Every row gives one point. The ring and each string are closed loops that go straight from each point to the next, and from the last back to the first. Before rounding, they use only three directions, however many columns there are. How many times does the string pass through the ring? Passing back the other way cancels.
In the rows, 128 means zero.

Ring (7 x 3):
[[142  46 136]
 [154  87 104]
 [139 126  79]
 [106 127  86]
 [ 91 107 104]
 [ 89  57 142]
 [116  31 154]]
String (20 x 3):
[[104  76 101]
 [ 88  64  97]
 [ 70  62 115]
 [ 71  60 148]
 [ 93  68 173]
 [ 93  33 180]
 [ 99  11 150]
 [106  28 116]
 [123  58 129]
 [138  73 140]
 [162  80 150]
 [178  86 135]
 [165 106 120]
 [136  96 112]
 [125  79  93]
 [133 103  59]
 [136 149  56]
 [128 165  71]
 [106 143  68]
 [ 96  95  84]]
Times through: 0

Ring (10 x 8):
[[208 149 206 153 144  87 163 149]
 [185 172 185 159 139 121 181 148]
 [136 185 142 158 137 173 189 141]
 [ 96 174 104 146 141 202 179 130]
 [ 73 153  86 133 146 208 160 122]
 [ 66 131  95 130 147 192 137 124]
 [ 93 113 147 141 142 141 114 140]
 [122 109 179 147 141 109 110 148]
 [169 110 210 149 143  75 116 152]
 [203 123 218 148 146  65 135 150]]
String (17 x 8):
[[146 189 185 181 125 147 182 160]
 [136 155 150 149 142 149 162 139]
 [120 171 104 136 148 191 184 123]
 [ 88 185  74 137 146 230 196 119]
 [ 79 186  80 144 141 230 192 124]
 [ 89 173  63 125 152 228 189 111]
 [125 151 117 132 150 170 166 124]
 [127 165 162 163 133 152 164 149]
 [138 194 176 181 124 158 186 159]
 [153 151 156 144 145 137 163 137]
 [194 150 164 134 154 117 172 131]
 [249 156 209 144 152  74 181 141]
 [247 155 231 156 145  62 173 152]
 [231 154 226 158 143  70 169 154]
 [243 142 199 134 157  74 171 135]
 [182 139 158 130 155 117 161 129]
 [155 164 180 163 135 131 167 151]]
Times through: 0

Ring (6 x 14):
[[106 169  74  99 115 145 112 185 123 142 121  52  96 137]
 [118 197  49 116 102 116 112 152 132 151  90  87 117 135]
 [113 161  69 158  85 109 120 101 141 148  93 144 102 114]
 [ 91 103  94 171  84 136 117 108 139 133 128 145  69  98]
 [ 75  74 107 150  97 169 110 155 130 121 161 100  47 100]
 [ 81  98 107 120 111 175 111 185 122 125 162  60  56 116]]
String (25 x 14):
[[ 72  91  61 146  96 163  88 181 133 119 148  86  55 102]
 [ 95 127  90 133 102 148 114 153 129 134 133  92  76 117]
 [ 97 113 152 110 118 172 139 158 116 136 161  66  65 126]
 [ 82  97 126 106 120 186 118 196 116 125 173  42  53 122]
 [ 70  92  74 115 112 183  89 220 123 116 166  39  51 114]
 [ 82 114  66 130 103 159  96 185 129 125 142  72  67 113]
 [ 97 122 124 118 111 160 129 157 122 136 148  76  72 123]
 [ 91  99 159 108 120 181 138 167 114 132 172  59  56 124]
 [ 54  46  91 135 106 198  87 212 125 106 188  55  26  98]
 [ 62  63  76 150  97 177  88 186 131 112 167  83  39  95]
 [ 84 103  86 145  97 155 107 155 132 127 142  99  64 107]
 [ 94 108 125 138 102 155 129 136 127 134 146 102  66 113]
 [ 88  79 149 154  98 162 136 116 128 130 160 122  52 103]
 [ 68  55  78 197  73 149  97 117 145 117 146 158  43  77]
 [ 77  95  41 181  76 135  87 134 146 123 123 141  65  89]
 [ 94 120  85 154  91 138 114 129 136 134 126 122  76 107]
 [109 128 146 135 104 144 148 110 125 145 136 114  79 120]
 [ 89  94  90 190  75 129 116  89 145 132 123 170  67  90]
 [102 105 146 163  91 140 145  84 133 140 136 148  70 105]
 [103 124 128 139 100 144 136 119 128 141 135 114  77 116]
 [ 87 113  65 159  88 140 101 141 138 129 126 120  72 103]
 [ 64  55  61 194  74 152  87 133 146 113 146 147  42  77]
 [ 62  40 102 181  84 170 102 138 137 112 168 131  31  81]
 [ 79  67 145 147 102 175 128 141 125 124 172 102  43 102]
 [ 57  46  88 156  95 183  90 182 131 108 176  89  30  90]]
Times through: 3
String (24 x 14):
[[ 78  90  78 158  91 154 101 150 136 123 143 112  58  99]
 [ 96 115 122 133 104 154 128 140 126 135 144  97  70 116]
 [ 83  79 149 131 110 178 131 153 121 126 173  83  48 111]
 [ 65  61 107 133 107 190 101 193 124 113 180  64  36 103]
 [ 67  80  81 126 108 183  91 207 125 115 169  54  46 108]
 [ 81  99 118 102 121 187 114 205 116 124 172  35  54 123]
 [101 129 148  92 126 174 139 177 112 138 160  43  72 135]
 [103 139 108 122 107 147 127 148 125 140 132  86  83 124]
 [ 96 149  57 115 107 147 100 185 128 135 124  64  87 125]
 [101 181  26  97 112 141  89 211 127 138 110  39 102 136]
 [110 207   7  95 110 126  87 207 129 144  92  43 117 142]
 [102 177  10 126  96 123  85 178 137 139  94  82 105 124]
 [110 167  73 123 102 130 117 148 130 145 109  91  99 128]
 [123 185  98 115 107 123 135 129 127 154 103  95 110 137]
 [132 206  84 120 102 106 136 114 131 161  84 110 124 139]
 [129 198  78 133  95 102 133 104 135 159  82 126 121 132]
 [121 169 111 133 100 121 141 105 130 153 106 120 104 128]
 [105 145  90 138  97 133 122 130 132 142 117 110  89 119]
 [ 98 146  13 184  69 102  89 109 152 137  84 163  96  98]
 [ 96 133  59 156  87 129 104 133 139 135 113 123  84 108]
 [103 129 109 146  96 137 129 118 132 140 126 120  81 114]
 [105 114 153 147  99 144 149  97 128 142 140 130  73 113]
 [ 70  58  78 199  72 146  98 111 146 118 142 163  45  77]
 [ 66  59  69 186  78 155  91 137 143 115 149 138  43  82]]
Times through: 1

Ring (10 x 14):
[[159  97  92 102 117 134 112 159 121 122 122  83 192 111]
 [155 117 105  96  82 122  72 154 132 101 136 102 187 116]
 [153 138 108  95  64 113  52 139 146  86 146 130 168 120]
 [145 157 109 106  70 116  62 115 163  90 156 149 136 119]
 [131 165 117 126  98 137  98  95 173 116 166 142 107 111]
 [123 157 117 143 136 159 143  87 172 147 166 120  95 102]
 [128 138 105 148 167 168 178  93 162 164 151 104 101  98]
 [143 111  83 142 189 166 201 109 145 170 127  92 121  99]
 [160  86  67 125 185 153 193 136 125 159 105  83 158 103]
 [163  85  76 112 155 143 156 153 118 141 108  79 182 107]]
String (29 x 14):
[[172 131  83  82  59  92  44 144 142  67 127 155 177 128]
 [158 132 116  78  30 101  10 162 135  66 147 122 201 125]
 [141 128 128 102  73 133  63 151 137 107 155  89 183 112]
 [134 129 123 119 107 149 104 133 144 131 155  86 158 106]
 [137 116 129 110  96 148  89 154 131 127 152  66 186 107]
 [163  83  99  92 103 132  94 183 106 117 119  61 224 112]
 [154  90 105 103 116 143 111 170 114 130 126  59 206 108]
 [149  91 111 107 121 150 116 169 115 137 131  51 204 105]
 [170  75  79  97 130 133 125 175 106 126 105  69 213 111]
 [175  87  66  97 132 123 128 159 117 116 101 101 192 115]
 [163 104  80 105 126 129 123 145 130 119 118 106 173 113]
 [140 125 110 120 119 146 118 130 143 132 146  95 153 107]
 [140 118 125 108  93 143  86 152 133 122 150  75 183 108]
 [150 117 121  92  66 125  52 165 128  98 145  86 202 116]
 [138 133 129 105  75 135  65 144 141 109 158  93 174 112]
 [136 137 123 115  93 141  88 131 148 119 157 100 155 109]
 [139 154 133  97  41 118  26 136 154  83 168 124 165 119]
 [159 159 103  84  31  89  14 128 159  54 150 173 157 130]
 [162 155  89  93  59  95  47 118 161  68 141 177 142 128]
 [157 134  85 109 107 120 103 119 152 104 133 143 141 117]
 [136 138 114 122 112 145 111 119 153 128 154 107 139 108]
 [122 164 137 125  85 145  82 106 168 119 178 118 122 108]
 [126 180 131 120  68 130  63  94 179 100 180 151 108 114]
 [150 170  96 108  73 107  67  95 175  82 154 183 111 123]
 [157 152  85 106  89 109  84 107 164  89 140 169 126 122]
 [146 143 101 114 100 128  97 116 156 109 147 134 136 114]
 [129 146 128 123  98 147  96 118 156 125 165 104 138 107]
 [139 139 113 117 101 138  98 122 152 119 153 113 144 111]
 [166 133  82  95  83 104  74 131 147  84 129 152 158 123]]
Times through: 2
String (24 x 14):
[[161  78  49 141 232 167 249 121 127 184  94  82 136  97]
 [135 106  92 151 204 181 219 111 142 188 131  70 122  93]
 [133 127 112 132 140 159 144 118 148 149 149  89 136 102]
 [128 124 111 142 163 172 171 112 149 167 149  79 126  97]
 [134 111  91 151 202 179 217 106 145 185 133  77 116  93]
 [130 124 113 137 150 166 156 118 147 158 150  80 134  99]
 [150 111  84 126 159 150 164 123 140 147 125 100 142 105]
 [165  96  61 120 172 141 177 130 131 143 105 107 151 108]
 [144 104  97 127 157 159 162 134 133 155 131  74 156 101]
 [143  96 104 125 154 163 157 147 125 158 131  56 173 100]
 [150 112  95 116 132 143 132 136 135 133 131  94 161 108]
 [173  90  68  98 130 123 125 157 119 116 104 102 189 115]
 [163  92  98  91  97 127  87 175 113 110 122  76 214 114]
 [146 109 127  94  72 134  59 173 121 108 146  66 211 112]
 [135 127 127 113  95 146  89 142 140 124 156  82 169 107]
 [164 113  82 102 111 121 106 141 135 108 122 119 169 117]
 [168 105  90  87  82 112  70 165 123  92 122 106 202 120]
 [158 101 112  87  72 123  58 178 116  99 133  76 219 116]
 [147 100 123  99  89 141  79 174 117 120 141  55 213 109]
 [171  80  78  95 124 129 119 172 110 120 106  78 209 113]
 [158  81  90 110 145 149 144 165 112 144 115  58 198 105]
 [146 101  98 122 149 156 151 142 129 150 130  71 167 103]
 [152 114  87 119 141 142 143 129 139 135 128 104 150 108]
 [167  90  56 122 182 144 189 131 128 149 100 103 152 107]]
Times through: 3

Ring (9 x 14):
[[109 164 208 190 178 197 177 152 136 194 127 167 144 136]
 [111 177 208 161 194 206 206 143 160 202 117 127 157 152]
 [131 170 165 121 166 199 195 130 162 191 110  97 137 147]
 [153 147 114  95 113 178 153 121 143 168 113  98 101 125]
 [170 120  78  75  61 146 106 122 124 140 118 112  67 103]
 [178  91  66  64  18 108  64 131 109 110 126 137  42  85]
 [166  87  93  92  24 102  57 144 101 109 134 169  47  82]
 [149 102 125 132  58 123  76 151 100 128 137 187  67  90]
 [127 131 170 177 117 161 118 154 108 162 136 194 103 108]]
String (27 x 14):
[[131 147 162 147 135 177 150 142 132 173 124 148 115 124]
 [130 142 174 118 132 157 159 147 151 161 119 130 122 133]
 [100 179 237 173 210 203 216 153 166 204 118 137 170 158]
 [ 91 203 245 217 246 246 237 147 157 235 120 146 185 164]
 [113 182 193 190 195 226 197 138 140 214 122 145 149 143]
 [130 158 165 142 150 189 169 137 142 183 120 131 125 133]
 [138 144 159  91 127 156 166 139 162 159 113 103 119 136]
 [140 159 153  80 145 176 190 128 174 173 105  74 130 147]
 [148 137 133  87 107 154 148 133 149 154 115 106 103 126]
 [153 145 108 122 109 184 137 122 123 171 120 124  93 115]
 [172 133  62  99  73 177 111 111 111 160 119 115  66 100]
 [183 109  50  56  34 135  87 116 117 128 118 107  48  93]
 [176  99  77  37  32 107  91 129 134 112 117 104  56 100]
 [154 122 116  96  80 142 115 135 128 142 122 131  83 109]
 [160 121  96 108  70 151 102 130 113 145 125 141  71 100]
 [182 108  42  93  30 148  68 116  91 135 127 139  38  80]
 [190 102  32  56  17 132  70 113 106 123 121 113  35  84]
 [173 111  80  42  49 123 107 125 139 124 114  94  66 107]
 [154 127 121  82  88 143 130 134 141 144 117 113  90 117]
 [148 147 121 124 116 183 143 126 128 172 120 125  99 119]
 [140 179 133 139 164 227 189 115 143 206 112 100 126 138]
 [129 180 173 105 182 205 220 126 180 197 103  71 151 160]
 [127 162 183  99 162 176 199 139 178 177 108  89 143 153]
 [134 147 163 120 134 168 161 141 148 167 118 125 119 132]
 [112 180 200 186 195 220 198 141 143 210 121 144 151 145]
 [ 89 203 247 228 247 248 234 148 152 237 122 156 185 161]
 [100 188 219 226 215 236 202 146 132 224 127 171 161 144]]
Times through: 2

Ring (8 x 14):
[[148 126 113 129 129 110 105 120 158 128 139  87 139 129]
 [150 141 111 108 151 107  85 119 186 124 139  65 151 131]
 [144 144 119  93 170 114  89 111 205 123 126  76 153 131]
 [128 131 132 105 159 135 123 112 183 136 117 129 136 127]
 [115 112 138 140 123 152 158 123 134 154 124 180 114 124]
 [115  96 139 163  99 153 178 124 104 155 124 199 101 121]
 [122  92 136 164  97 145 176 120 104 147 122 190 102 121]
 [137 103 125 151 109 126 145 117 126 133 127 141 118 124]]
String (26 x 14):
[[159 149 105  97 161  96  66 116 203 116 140  37 162 133]
 [161 145 113  83 179  96  72 100 222 103 118  41 163 132]
 [144 131 121 109 153 116 105 111 183 124 124  93 143 129]
 [139 135 117 121 139 121 104 125 167 137 141  97 140 129]
 [149 157 111  84 176 108  67 117 217 123 137  49 164 133]
 [146 150 125  69 196 114  83  98 235 112 108  70 161 131]
 [141 141 139  57 213 122 102  82 249 104  80  96 156 130]
 [132 125 135 104 162 132 128 103 186 127 106 131 135 127]
 [126 126 126 131 130 137 129 127 150 149 137 138 128 126]
 [116 123 132 136 125 150 143 131 140 159 137 164 120 125]
 [106 109 146 137 128 163 172 120 134 159 116 205 108 122]
 [113 101 150 131 136 157 177 106 144 143  97 203 108 122]
 [106  99 149 146 120 165 185 117 123 156 109 218 101 121]
 [107 101 147 147 118 163 181 119 123 157 113 213 103 121]
 [121 108 141 131 134 147 159 111 147 141 109 175 116 123]
 [127 118 129 134 127 136 137 121 146 144 129 144 124 126]
 [117 124 128 140 120 147 139 135 135 161 144 157 121 126]
 [119 127 141 105 162 147 139 110 181 141 108 156 130 126]
 [132 128 141  85 184 134 126  92 210 119  90 130 140 127]
 [135 128 129 108 155 128 120 109 181 129 116 119 137 127]
 [133 135 117 126 133 127 108 131 159 146 147 107 137 129]
 [149 155 113  84 177 108  70 114 217 122 133  52 162 133]
 [156 151 115  77 185 101  70 103 228 109 120  45 165 133]
 [148 133 121 100 163 112 100 105 196 117 117  84 148 129]
 [134 127 119 134 125 127 118 128 148 144 143 117 132 127]
 [145 145 104 126 130 111  82 137 163 141 163  67 148 131]]
Times through: 5
String (27 x 14):
[[123 112 132 142 119 142 149 123 134 148 129 160 117 124]
 [117 111 130 157 102 149 155 135 112 161 143 174 111 124]
 [107 102 135 172  88 161 176 140  91 172 144 207  99 122]
 [102  88 151 163 102 170 202 120 100 162 111 239  91 119]
 [115 101 144 142 122 154 174 114 130 148 110 197 107 122]
 [127 115 132 132 130 137 142 117 147 141 122 150 122 125]
 [122 123 124 145 114 140 134 136 130 157 148 146 122 126]
 [116 127 131 131 131 149 138 130 147 158 137 158 123 126]
 [125 131 140  93 175 141 129 103 198 132 102 141 136 127]
 [135 133 136  85 182 129 117  97 210 120  98 117 144 128]
 [136 126 129 109 155 126 121 108 180 127 115 118 137 127]
 [135 131 121 122 139 126 113 123 164 139 136 111 136 128]
 [143 148 112 105 154 115  84 125 188 134 145  72 152 131]
 [155 156 111  80 181 101  64 110 224 114 130  39 166 133]
 [158 148 116  75 188  99  72  98 231 104 113  45 164 132]
 [144 129 124 106 157 117 109 106 187 121 117  98 142 128]
 [139 133 117 121 138 120 105 123 166 136 140  98 140 129]
 [141 145 109 119 138 115  86 133 170 141 156  76 148 131]
 [152 157 110  84 176 104  63 116 218 120 137  41 165 133]
 [153 148 125  63 204 107  80  89 245 101  98  59 164 132]
 [141 135 128  91 174 121 106 101 206 118 108  98 147 129]
 [132 131 123 121 139 130 117 123 163 141 135 118 135 128]
 [131 124 128 121 141 132 127 117 164 137 125 130 131 127]
 [124 128 124 134 125 139 127 133 144 154 144 137 127 127]
 [114 120 136 133 130 152 149 126 143 157 129 171 119 125]
 [110 103 151 130 138 161 179 107 145 147  98 208 108 122]
 [118 106 141 138 127 149 164 114 138 145 112 183 112 123]]
Times through: 5

Ring (8 x 14):
[[159 131 137 134  61 138 148  94 164 163 123 148 110 137]
 [171 166 140  96  92 169 164  76 127  99 122 135 115  93]
 [160 188 144  72 138 193 167  77  97  60 113 138 120  69]
 [135 188 146  72 170 197 157  92  88  63 103 151 121  75]
 [105 161 146 102 171 177 137 118 109 113  95 172 118 114]
 [ 97 140 144 124 153 158 127 129 131 150  95 179 115 140]
 [103 115 140 152 112 133 121 133 163 196 102 181 110 169]
 [133 110 137 157  68 123 131 117 179 203 115 166 108 168]]
String (25 x 14):
[[131 161 143 101 137 172 147 102 118 110 105 157 117 108]
 [148 160 137 101 180 189 140 121 128 123 120 167 115 107]
 [118 164 143  97 195 189 135 125 111 112 103 175 118 108]
 [ 56 161 155 103 173 166 130 120  89 105  67 180 121 123]
 [ 78 143 150 122 132 149 131 117 118 137  81 175 117 140]
 [ 67 113 146 155 124 128 113 141 151 195  83 191 112 179]
 [133 111 132 155 130 144 119 144 181 212 122 183 108 169]
 [134 137 139 127 115 153 138 113 148 155 112 164 112 136]
 [113 131 144 135  86 136 137 106 146 160  99 162 113 147]
 [110 100 140 169  49 107 126 118 182 216 103 170 107 185]
 [144  99 132 168  78 123 124 131 198 228 126 173 105 180]
 [152 121 132 144 111 147 131 126 176 192 128 169 108 153]
 [129 135 141 130 101 146 139 110 149 158 109 162 112 140]
 [ 95 100 142 169  62 107 122 124 177 216  96 176 108 188]
 [ 93  86 138 183  89 108 108 148 194 249 102 192 106 206]
 [126 111 133 155 138 145 116 148 178 213 119 187 108 171]
 [135 144 140 120 127 161 140 112 140 144 112 163 113 128]
 [130 144 140 119 141 164 136 119 138 145 111 168 114 129]
 [110 157 142 105 196 184 130 132 116 125 101 180 117 118]
 [ 85 190 154  71 197 196 146 104  66  56  77 167 125  83]
 [105 177 152  85 141 176 152  90  88  75  86 154 121  93]
 [137 159 142 103 139 173 146 104 123 116 110 158 116 109]
 [153 177 140  83 180 199 151 106 109  89 117 157 118  85]
 [131 205 149  53 190 212 163  85  65  29  97 148 124  55]
 [117 200 152  59 173 201 161  83  65  34  89 148 125  63]]
Times through: 0
